Each row of a before or after table is a point. The points were changed in one or more steps. Then noise was added and the rows were shuffled. The steps act on how far a point lies along the listed directions, d1 being the first. What was done? A step turns or swaps two directions, mirrors them in a line or flattens them onto one, adds a multiple of one to another, or multiplies one. Angles are multiples of 10 degrees, from the lower direction toward the higher: turns from -170 to 170, lines from 10 to 170 but not 90. Use the fewest steps. Two steps may share a direction if one is a turn and the other turns, adds or multiplies; they go together, in the order done. Otherwise the lowest direction goes first.
In the rows, 128 means zero.

Directions:
(1): [ 87 118  79]
(2): [ 99 184 141]
(3): [169 159  88]
Before (10 x 3)
[[204 175 102]
 [182 132  57]
 [ 69 130 138]
 [125  83  94]
 [ 91 133 135]
 [105 102 145]
 [197  91 110]
 [155 162 145]
 [ 91 119 147]
 [142 183 174]]
After (10 x 3)
[[ 96 113 145]
 [188 115 168]
 [172 139 145]
 [120  87 131]
 [146 183  61]
 [118 207 120]
 [111  71 136]
 [198 180 101]
 [105  93 144]
 [ 81 144 101]]
Steps: mirror d1 and d2 in the line at 170 degrees

Directions:
(1): [106 178  71 128 127 175]
(2): [ 82 119 114 191 163  99]
(3): [116 166 169  99 193 133]
(4): [ 96 132  95  75 121  70]
Before (12 x 6)
[[158 147 137  48 110 110]
 [ 87  91  83 144 121  86]
 [153 200 143  90 138 215]
 [126  97 164 172 169 123]
 [123 142  54 131 120 124]
 [114 201  94  16 114 133]
 [105 155  96  87 154 131]
 [101 157  75 114 127  92]
 [ 87 105 112 158 122  75]
 [139 156 128 110 138 147]
 [147  93  95  85  79  54]
 [136 157 152  49 141 125]]
After (12 x 6)
[[191 141 148 109  96 179]
 [129 147  65 160 131 152]
 [170 153 161  88 125 180]
 [104 118 141 201 147 129]
 [132 159 112 118 152 181]
 [132 183 105  23 104 137]
 [166 198 116 100 100 236]
 [132 165 106 173 140 169]
 [108 103 114 199 147 149]
 [108 100 157 126 169  80]
 [188  97 130 201  96 167]
 [138 151 119  99 128 136]]
Steps: mirror d1 and d4 in the line at 10 degrees; turn d2 and d3 by 20 degrees

Directions:
(1): [ 85 149  99 116 189 109  94  75]
(2): [210 166 142  86 154 108 121 119]
(3): [118 185 165 157 157 188 163 122]
(4): [152  87 183 179 135 120 102  78]
Before (13 x 8)
[[132 170  99  77  77 141 173 200]
 [192  96 181 142  79 147 183 182]
 [ 97 168  78 138 105 125 153 168]
 [158 142 164 126  76 143 157 178]
 [168 112  99  40 150  57  72 114]
 [150  47 109 103 133  60  46  98]
 [110 107 102 108 130  80  95 128]
 [105 125  81 116  80 157 171 215]
 [103 115  76 104 106 113 118 158]
 [161 107 104  97 105  89 141 154]
 [199 118 185 145  97 159 174 157]
 [150 145 107 120 127  85 140 119]
 [179 109 165 132  94 148 160 160]]
After (13 x 8)
[[178 158  97  78 104 140 163 205]
 [141 116 144 129  61 132 146 187]
 [164  74 163 150  68 141 174 192]
 [ 41 176 153 149 167 204 152 115]
 [140 183 115 101 147 152 137 144]
 [116 153 139 146 128 164 180 152]
 [ 97 149 116 151 126 119 157 118]
 [145  54 153 156  64 137 158 165]
 [117 172 193 171 198 199 125  85]
 [154  92 157 143  79 148 156 168]
 [112 160  91  87  69 142 174 204]
 [150 181  76 108 111 104 140 165]
 [118 173 152 133 171 147 135 117]]
Steps: turn d2 and d3 by 170 degrees
